Each row is a point. To make a cloud, some directions were put in groups of two or more. Within a group, all points are equally far from the middle, so they leave a hole (a ring in 2 directions, a hollow ball in 3). The other directions are filled evenly. Then the cloud was stretched, turned, moved and blurred a little. Count the holes, and give their numbers of directions, smallest first.

Cloud:
[[-3.3 -0.5 -2.5]
 [ 2.0 -1.8  3.6]
 [ 0.1 -3.6 -0.4]
 [-4.0 -0.9  1.5]
 [-3.0  1.4  3.8]
 [ 0.9  4.4  3.1]
 [-3.1  5.3 -0.8]
 [-4.4 -0.5  0.2]
 [ 0.9  1.8 -4.3]
 [-2.5 -0.1  4.0]
 [ 2.6 -0.4  3.9]
 [-4.2  4.1 -0.3]
 [-2.6 -1.2 -2.7]
 [ 1.0  4.1  3.3]
 [ 2.5 -3.1  0.5]
 [-0.1  6.0  0.5]
 [-4.2  0.5 -2.1]
 [ 1.3 -1.6 -3.1]
 [-1.2 -3.5  1.0]
 [-2.3  0.8 -3.9]
 [-3.3 -1.8 -1.1]
 [ 0.3 -2.5 -2.5]]
Holes: 1 (3)

Cloud:
[[ 1.1 -0.1  1.1 -1.5]
 [-1.7 -3.5 -6.3  3.7]
 [ 4.6 -0.1 -4.5 -2.7]
 [-3.7 -0.5 -3.0  4.7]
 [ 1.0  0.0 -4.6  2.9]
 [ 3.0 -1.7 -4.1 -3.9]
 [-4.4  3.1  0.8 -2.5]
 [-5.5  1.7 -1.9 -1.5]
 [ 1.4 -3.9  2.7 -0.8]
 [ 0.8 -1.2  1.6  0.9]
 [-3.0 -0.2 -4.2 -0.9]
 [ 0.2 -2.2  0.4 -1.3]
 [-2.6  0.2 -3.4 -1.7]
 [ 3.2 -2.8 -1.3  0.1]
 [-4.1  2.3 -4.3  5.1]
 [-4.9  3.7 -1.2 -0.3]
 [ 1.3 -0.7  3.0 -1.7]
 [ 2.0 -0.9 -0.6  0.2]
 [ 0.6 -0.8  0.4 -2.4]
 [-3.1  3.8 -2.0  1.4]
 [-3.0 -1.6 -0.9 -2.2]
 [ 2.6 -4.0  0.0  1.4]
 [-0.4 -3.8 -0.6  0.7]
 [-1.9  1.5 -6.0  3.4]
 [-0.6 -2.4  0.5 -1.4]
 [ 3.5  2.8 -2.6  4.6]
 [-3.1 -3.7 -3.8 -0.8]]
Holes: 0

Cloud (53 x 6):
[[-0.2  0.7 -4.8  1.5 -3.2 -2.1]
 [-2.1  0.9 -2.5  2.6 -3.2 -3.4]
 [ 0.6  2.0  3.1 -2.6 -3.8  1.3]
 [ 1.1  2.0 -4.4  2.9  4.0  1.7]
 [ 2.6 -3.2  0.5  4.1  1.2  0.4]
 [-3.0 -4.5 -1.2 -2.2 -0.1 -0.9]
 [ 2.9  2.8  2.3 -3.0  3.9 -3.3]
 [ 2.3 -3.0 -4.7  1.8 -0.1 -1.0]
 [ 1.0 -0.2  4.8  0.4  2.4 -1.1]
 [-4.6  1.7 -1.6  0.6  3.1  3.2]
 [ 0.1 -1.7 -3.6  2.5 -1.5  5.1]
 [ 0.4  1.0 -4.7 -2.9 -0.3  0.2]
 [ 2.2  1.7 -4.5  0.7  3.7  4.8]
 [-2.0  1.7  2.5  2.5 -1.5  0.2]
 [ 1.5 -1.6  4.4 -0.3  4.1  6.7]
 [-2.4  3.1 -1.6 -1.1 -2.2 -0.1]
 [ 2.6 -3.8  2.7 -0.4 -0.6  3.5]
 [ 2.2  2.4 -2.0  3.4 -3.3 -2.0]
 [-2.0 -2.1 -0.3  3.7  2.4 -1.4]
 [ 0.3 -3.9 -4.0  1.3  1.8 -2.9]
 [ 3.3 -3.5 -4.4  1.9 -0.6 -2.2]
 [ 2.1  2.3 -4.7  0.6  1.4  1.5]
 [-2.0  0.6  0.1 -5.0  0.6 -0.2]
 [ 2.8  4.5  2.4  2.7  3.8  0.7]
 [-1.9 -3.1 -2.7  0.0  5.9  2.4]
 [ 1.0 -5.1 -3.7 -0.4 -0.6 -0.9]
 [-3.4 -1.7 -2.9 -1.1  3.3  0.2]
 [ 1.6 -2.5 -3.1  4.2  1.8 -1.2]
 [ 2.7 -3.7  1.7 -1.9  3.8  0.5]
 [-4.7  1.4  1.0  0.0  2.0  1.4]
 [ 2.0  0.2  3.5  0.3 -3.0  6.0]
 [ 0.7  2.1 -1.4 -5.0  5.0  1.0]
 [ 1.4 -4.3  2.9  1.3 -3.1  3.6]
 [ 2.6  0.5  4.0 -2.0 -0.1  0.5]
 [ 4.8 -1.7  1.1 -1.3  5.5  3.0]
 [ 0.3  2.5  3.4 -2.1  0.5 -1.0]
 [ 2.4 -4.3 -4.7 -0.2 -1.3 -2.5]
 [ 4.0 -2.0  1.9  2.0 -0.2  2.8]
 [ 0.2 -2.5 -4.6 -1.3  3.7 -1.2]
 [-0.7  1.6  2.4 -4.6  1.1  1.7]
 [ 2.0  0.5  3.2 -3.3 -0.7 -2.3]
 [-2.0 -2.2  1.0 -5.9  1.3  4.2]
 [ 0.1 -3.6 -0.2  3.5  0.6  4.8]
 [-4.7 -1.7 -1.0  1.4 -1.7  0.1]
 [ 4.5  0.3 -0.5 -1.5  3.9  7.0]
 [ 2.0  2.5  2.0  0.2 -3.4  4.0]
 [-0.8  2.9 -2.7  1.7 -1.7 -3.2]
 [ 0.6  4.2  2.0  2.5  2.0  3.2]
 [ 2.1 -4.9 -4.3 -1.2 -1.8 -2.7]
 [ 3.0  1.4 -3.9  2.4  0.3  1.5]
 [-1.8  0.1  1.8 -3.5 -2.6 -3.7]
 [-2.0  3.2  0.3  2.2 -1.4  2.8]
 [ 6.5 -0.1 -0.4 -1.3  0.5 -1.2]]
Holes: 1 (4)

Cloud:
[[ 0.9  2.6  1.1 -5.4  1.5  2.3 -2.6  5.7]
 [-0.1  4.1  0.0 -5.7 -2.7 -1.2  1.3 -1.5]
 [-0.9 -4.8  0.1  1.3  4.3 -0.4  4.6  4.2]
 [ 1.3 -4.4  2.9 -2.2  0.7  4.6  1.8 -0.5]
 [ 1.3  1.7  3.0 -2.8 -0.3 -0.9 -4.1  2.9]
 [-1.7 -0.3 -4.7 -3.2  2.6 -3.5 -1.5 -2.7]
 [ 1.1  4.4 -0.7 -1.6  3.3  2.6 -2.3 -2.0]
 [-3.4  1.5  2.0 -0.9 -2.5  0.5  5.5  1.3]
 [ 0.4  3.3  2.1 -4.4 -1.0  3.7  2.5 -0.8]
 [-4.9 -3.1  1.1 -0.8  1.7 -2.8  1.8  2.0]
 [ 2.2  0.9 -2.7  2.7  1.3 -2.9 -3.2  0.1]
 [-4.1  0.8 -0.7  0.8  3.2  4.5  4.5  2.3]
 [ 2.3 -3.0 -3.3 -0.9  1.6  5.2  3.4  3.2]
 [ 3.6 -1.7  1.4 -4.1 -1.4 -3.2 -1.3  0.6]
 [-1.8  2.1  1.4  3.1  4.1  2.5  2.3  3.1]
 [-0.5 -3.5 -0.4 -6.1  0.4  3.7 -1.5  2.0]
 [ 1.1 -0.6  3.3  2.0  0.0 -3.7 -3.1  0.7]
 [-3.6 -3.2  2.0 -0.7  0.9  4.4  4.4  0.8]
 [ 2.2 -2.1 -2.5 -0.5  5.3 -1.4 -1.8 -0.6]
 [ 2.0 -2.7 -1.0 -3.0  4.6 -2.8 -1.8  0.9]
 [ 2.0  1.8  0.0  2.3 -1.9  4.3  2.4  2.3]
 [ 2.3 -1.9 -3.5 -2.7  2.7 -1.7 -2.7  0.8]
 [ 2.1  1.4  2.9 -2.5  4.5  5.5 -1.6  3.4]
 [-1.4  2.6  1.4  1.9 -0.6  5.2  1.1  1.4]
 [-0.6  2.6 -1.1 -5.1 -0.3  2.8  3.9 -2.4]
 [ 2.7 -0.2  5.9  0.3  2.5 -1.5  0.7 -0.9]
 [ 2.9 -3.6  2.8 -2.6  1.5  2.1  3.1 -2.2]
 [-0.7 -2.7  1.7 -3.0  4.0 -1.8  2.4 -4.2]
 [ 0.7 -3.2 -1.2 -2.8  5.8  3.4  2.3 -0.6]
 [ 2.2 -3.7  2.2 -2.9 -4.0  1.7  1.4  1.9]
 [-1.5 -3.3  2.9 -2.7 -0.3  2.7  4.2 -2.1]
 [-0.4  2.6  5.2 -1.1  2.2  0.2  2.2 -2.4]
 [-0.5 -3.0 -1.8  0.9  0.9 -0.3  6.2 -0.7]
 [-1.7  2.8 -1.4  0.2  6.5  3.5  1.2  4.5]
 [ 0.2 -3.4  0.1 -1.3 -3.1  1.6 -3.0 -1.0]
 [-1.8 -4.7  0.9 -2.7 -1.5 -1.9  0.3  4.5]
 [-0.1  3.6  1.1 -4.2  2.6 -3.1  2.7  1.1]
 [ 1.5 -3.1  1.0 -1.0 -2.3  2.0 -3.7 -1.0]
 [ 2.2 -2.8 -2.6 -1.0  3.9  3.9  2.9 -0.2]
 [ 1.2  1.5  2.8 -1.9 -2.0  3.9 -2.9  3.5]
 [ 1.9 -4.1  4.1  1.0  0.4  3.8  3.7  2.9]
 [ 3.8  3.4  0.9 -2.8  0.2  3.1  2.7 -0.1]
 [-1.0  4.3 -1.7 -1.8  4.3 -3.0 -1.2 -0.2]
 [ 0.7  4.1  1.5 -0.7  4.8 -0.1 -0.4 -3.9]
 [-3.7 -2.6 -0.2 -0.6  0.8 -0.6  6.7  2.3]
 [ 1.3 -4.0  3.3 -3.1 -0.9 -3.1  2.4 -0.3]
 [ 1.9  4.0 -0.2 -3.7  0.0  2.1 -3.3  0.3]
 [ 2.0 -3.4  4.0  2.0  0.6  2.5  1.2 -1.6]
 [ 0.5 -3.3 -2.8 -2.0  6.4  0.0 -0.7  2.6]
 [ 2.7 -2.1  5.4  1.4  0.2 -1.0  2.1 -1.3]
 [ 1.2 -2.1 -2.3  1.6  2.8  1.1 -2.1  5.1]
 [ 0.3  0.7  2.0  3.2  3.4 -1.6  2.0  4.2]
 [ 1.9 -0.5  1.5  4.2  1.9 -2.0  2.7  0.6]
 [-1.6  2.3 -1.8 -5.8 -0.1 -3.8  2.7 -1.5]
 [ 0.2 -1.8 -3.1 -4.6  1.2 -4.6  2.2 -0.7]
 [-0.8 -3.5  2.0 -5.1  4.1  3.6  5.1  0.9]
 [-2.4  1.2  5.3 -2.4  2.9 -1.4  0.7  5.0]
 [-3.9 -2.1  1.7 -3.8  3.3 -0.3 -2.0  0.0]
 [ 3.2  2.3  1.9 -2.2  3.4 -1.3  3.8  2.0]
 [-2.1  2.6  2.1 -2.0  2.5  2.2 -1.4 -4.5]
 [ 0.3 -3.1  0.8  2.2  1.7 -2.8 -1.1  3.4]
 [-2.7 -1.3 -1.6 -7.7  2.8  0.1 -0.5  4.3]
 [ 0.9  1.7  3.8 -3.2  5.6 -1.5  0.5  4.2]
 [ 2.8 -0.9 -2.8  3.2 -1.9  2.6 -0.5 -2.2]
 [-1.7 -2.5 -0.3 -0.9 -4.5  1.9  3.7 -2.1]
 [ 3.8  0.9 -3.4  0.7  1.4  2.7 -1.9  0.4]
 [-2.7  0.2  2.9 -2.7  3.4  1.5  2.0 -3.8]
 [ 1.7  0.7  2.0  3.7 -0.1 -3.2  2.8  0.4]
 [ 0.7 -4.3  1.8  1.9  0.1  3.9  2.9  0.6]
 [-3.5  1.3  2.0 -1.3  0.4  3.0 -1.5 -3.6]
 [-1.3  4.6 -2.8 -0.8  3.9 -1.7 -2.0 -0.8]
 [-3.1 -1.5  2.9 -5.5  1.9 -2.3  3.5  1.0]]
Holes: 3 (2, 2, 3)

Cloud:
[[ 2.9 -2.5 -2.1  4.9 -0.1 -0.4 -3.1 -3.3 -1.3]
 [-2.7 -3.1 -1.7  0.6 -4.5  1.7 -3.5  0.7  2.5]
 [ 0.1 -0.8  0.1 -3.4 -1.4  3.5  1.1 -0.7 -0.3]
 [ 1.1  1.1 -4.7  0.7  0.9 -4.0 -3.5  0.4 -3.1]
 [-0.8 -2.1  2.1  1.7  3.4  2.8 -4.3 -1.6  4.0]
 [ 0.2 -2.2  3.2  2.6 -1.9 -0.4  2.5  6.6 -3.0]
 [-3.9 -1.6  3.1  0.4 -3.3 -4.2  0.2  2.6 -1.5]
 [ 1.6 -0.2  0.8  3.8  3.3 -1.6  4.5  0.1  3.0]
 [-4.5  0.8  3.2 -0.2 -2.4 -3.1  0.2  1.6  2.0]
 [-4.0 -0.2 -3.2  1.5  0.7 -6.6 -0.4  0.5  0.6]
 [-0.8  4.5  2.0  3.2  0.5 -1.5 -2.2 -1.4  1.1]
 [ 1.3 -2.0 -3.1  4.7  1.4 -3.0  1.8  1.3  3.8]
 [ 4.9 -4.4 -1.0 -1.0 -1.0  0.3 -4.9  0.6 -2.2]
 [-2.7 -7.5  0.6  1.3  0.2 -0.5  2.0 -0.1  0.4]
 [-4.9 -0.5  4.1  5.3 -0.4 -1.7  4.1  3.4  0.9]
 [-2.0 -2.2 -3.1  2.4  4.8  0.9 -0.6 -0.6  1.0]
 [-2.4 -7.0 -0.7 -1.6 -0.1 -2.5 -0.8  1.4 -1.5]
 [-0.7  0.2  1.6 -1.1  1.9 -3.9 -3.1 -0.2 -1.0]
 [ 1.7 -3.1  0.9  0.8 -0.9  0.3 -0.8  5.1  4.4]
 [-2.1 -1.3  3.2  5.2 -0.5  2.1  1.9  5.6  3.6]
 [ 1.7 -0.8 -2.5 -0.5 -1.6  1.8 -5.7  0.0 -2.3]
 [-1.9  0.2 -1.7 -1.7  3.4 -3.4  2.1  3.2 -3.1]
 [-0.9 -5.5  2.0  5.3  1.4 -2.7 -2.7  3.2 -0.5]
 [-5.9  1.1 -0.9  2.4  3.3 -1.1  5.5  0.9 -0.1]
 [-5.2 -3.3  0.8  2.6  1.4  0.6  4.3  1.3  2.5]
 [-1.2  3.3  2.2 -1.2  1.1 -0.9  2.2  2.0 -0.1]
 [ 1.0  2.3 -2.5  1.1 -3.0 -2.0 -2.5  0.3 -4.1]
 [-1.0 -5.7 -2.3  4.2 -2.6 -4.5 -3.3 -2.6 -1.1]
 [-1.2 -1.4 -3.5  3.2 -2.9  1.6  0.7  3.0  4.9]
 [-2.6 -0.3 -0.7  1.8  0.5 -1.8 -2.2 -6.7  1.5]
 [-2.5 -5.7  3.0 -1.1 -4.5  0.3 -0.6  2.9 -2.3]
 [-2.5 -0.7  3.7  1.2  4.7 -2.0  0.9  0.7 -1.0]
 [-2.8  1.7  2.9  2.0  4.6 -3.8  0.1  1.5  1.5]
 [-1.5  0.9  1.4  4.0  3.1 -1.1  5.0  1.8 -4.8]
 [-4.3 -5.2  0.9  4.1 -1.9  2.8 -0.5 -0.4 -0.1]
 [ 2.9 -4.9 -0.5 -0.7 -1.8 -2.2  0.2 -2.0  2.3]
 [ 3.3 -3.2  0.6  3.0 -1.3 -3.0 -4.1  3.6 -0.6]
 [-0.7 -4.8  5.7 -0.2 -5.0 -1.7 -0.4  1.1 -1.8]
 [-1.7 -1.0 -1.7  3.0  6.3  0.7  1.7  1.0  0.5]
 [-2.2 -1.0  1.7  2.2 -3.5  0.6  0.8  6.2  1.4]
 [ 0.2 -0.5  4.1  4.6 -1.9 -4.7  1.8  2.6 -3.5]
 [-5.0 -3.3  0.4  2.7 -0.8  3.8 -0.1 -1.8  0.7]
 [ 3.1 -2.8  2.3  1.2 -3.4 -2.8 -5.0 -0.3  3.6]
 [-3.4 -0.3  1.5  6.6 -0.4 -5.3  0.3 -0.6  2.5]
 [-4.5 -1.3 -0.3  7.2 -0.6  0.8  0.8  3.0  1.3]
 [-0.6 -0.6 -2.4 -1.6 -2.1  3.8 -2.3 -0.3 -1.6]
 [-4.2 -0.8 -1.4  1.4 -5.1 -1.5 -1.4 -2.2  2.7]
 [ 1.2  0.0 -3.6  6.2  1.7  1.3 -0.5  0.8 -2.0]
 [-2.8 -2.2  1.4  4.9  3.3 -3.6 -2.5  2.3  1.4]
 [-4.6  0.8  1.8  0.2 -0.8  0.1 -0.1  3.7 -2.8]
 [ 1.1  1.0  3.4  4.0  2.1 -2.5  4.1  1.0  1.0]
 [-4.6 -4.1  1.5  4.3 -2.5 -1.4  3.1  0.0 -2.2]
 [-2.7  1.3 -3.4  1.9  4.3 -4.2  1.6 -1.4  0.9]
 [-2.5  2.1  1.9  1.0 -1.7 -1.4 -3.5 -0.5 -2.5]
 [-2.3 -3.4  1.7  3.0  2.0 -0.5 -4.3  3.1  0.6]
 [-0.3 -5.3  3.3  1.4 -0.7 -1.5 -5.9  0.9  2.5]
 [ 4.2 -2.6  0.0 -0.8 -1.4 -3.7 -2.8 -0.5 -1.5]
 [ 2.1 -0.3  1.9  1.0 -2.6  3.4  0.6  4.2  1.8]
 [-1.1  1.5  3.3  1.0  2.8 -3.5  0.3  0.8 -2.6]
 [ 1.3 -2.1 -1.5 -1.6 -0.1  3.2 -4.9  0.9 -1.4]
 [-2.9  1.4 -2.1 -0.1 -1.9  0.0 -0.3 -4.7  0.2]
 [ 2.4  0.4  1.4  4.0 -0.7  3.7 -1.8  2.1  0.9]
 [-3.9 -2.8 -0.3  0.5 -1.8 -4.2 -0.1 -3.6  2.0]
 [ 3.4 -3.7  3.0  1.3  1.4 -0.1  0.0  4.0 -1.7]
 [ 3.6 -1.5  1.8  1.3 -1.3  3.7 -1.8  3.5  3.9]
 [-2.3 -5.0 -3.2 -0.4  2.8 -2.3 -1.8 -1.0 -2.0]
 [-0.4 -1.7 -4.0  3.9 -4.1  0.5  0.5  2.9  0.4]
 [-0.3 -2.1  3.0 -0.6 -3.3 -4.2 -0.9  0.1  4.1]
 [-2.0 -1.0  1.7  1.9 -1.1 -0.4 -7.0 -0.6  2.1]
 [ 1.0 -6.3  0.9 -1.0 -4.5  2.2 -0.6  2.7 -0.6]
 [ 2.3 -3.4  2.0  2.7 -0.1  6.1  0.2 -1.3  1.7]
 [ 1.3  3.2 -3.0  2.5 -4.3  0.1  0.4  1.9  2.2]
 [ 2.1  2.9  0.1  1.8 -0.8  3.7  0.5  4.9  3.7]
 [-4.0 -3.2  4.9  1.6 -1.4 -0.2  0.9  4.3 -1.1]
 [-4.7 -2.4  1.6  4.9 -1.5  2.7 -0.2  0.1  2.4]
 [-2.7 -1.3  2.2  5.7  1.3 -5.4  0.9  0.3  3.2]
 [-1.9  4.5 -4.7  2.2  1.6 -4.1  0.7 -1.7  1.1]
 [-0.3  2.4  0.4 -0.7  3.0  2.9  1.7  5.1  2.2]
 [ 2.7  1.1  0.4  6.2  1.8 -3.1 -1.0  0.8  1.4]
 [-0.5 -5.8  4.8  3.1 -0.6 -2.3  1.8 -1.2  0.4]
 [ 2.3 -2.9  1.8  2.6 -3.7  1.3 -4.8  2.1  3.8]
 [-1.1 -3.7  1.3  6.6 -2.7  0.5 -3.2  0.5  0.9]
 [-3.6  0.2  3.3  0.8 -1.9 -4.9  0.6  2.7  1.7]
 [-1.6 -2.6  1.5 -1.0 -1.5 -2.9  2.4  2.6  3.9]
 [ 1.2  0.0  1.5  5.5 -2.4  0.4 -1.4 -0.1 -4.2]
 [-2.7 -1.7  1.1 -0.3  1.3 -4.7 -0.2  4.0  2.2]
 [-4.8 -3.9  4.4  2.5  1.2 -0.2  2.9  0.0  1.5]]
Holes: 3 (2, 2, 3)
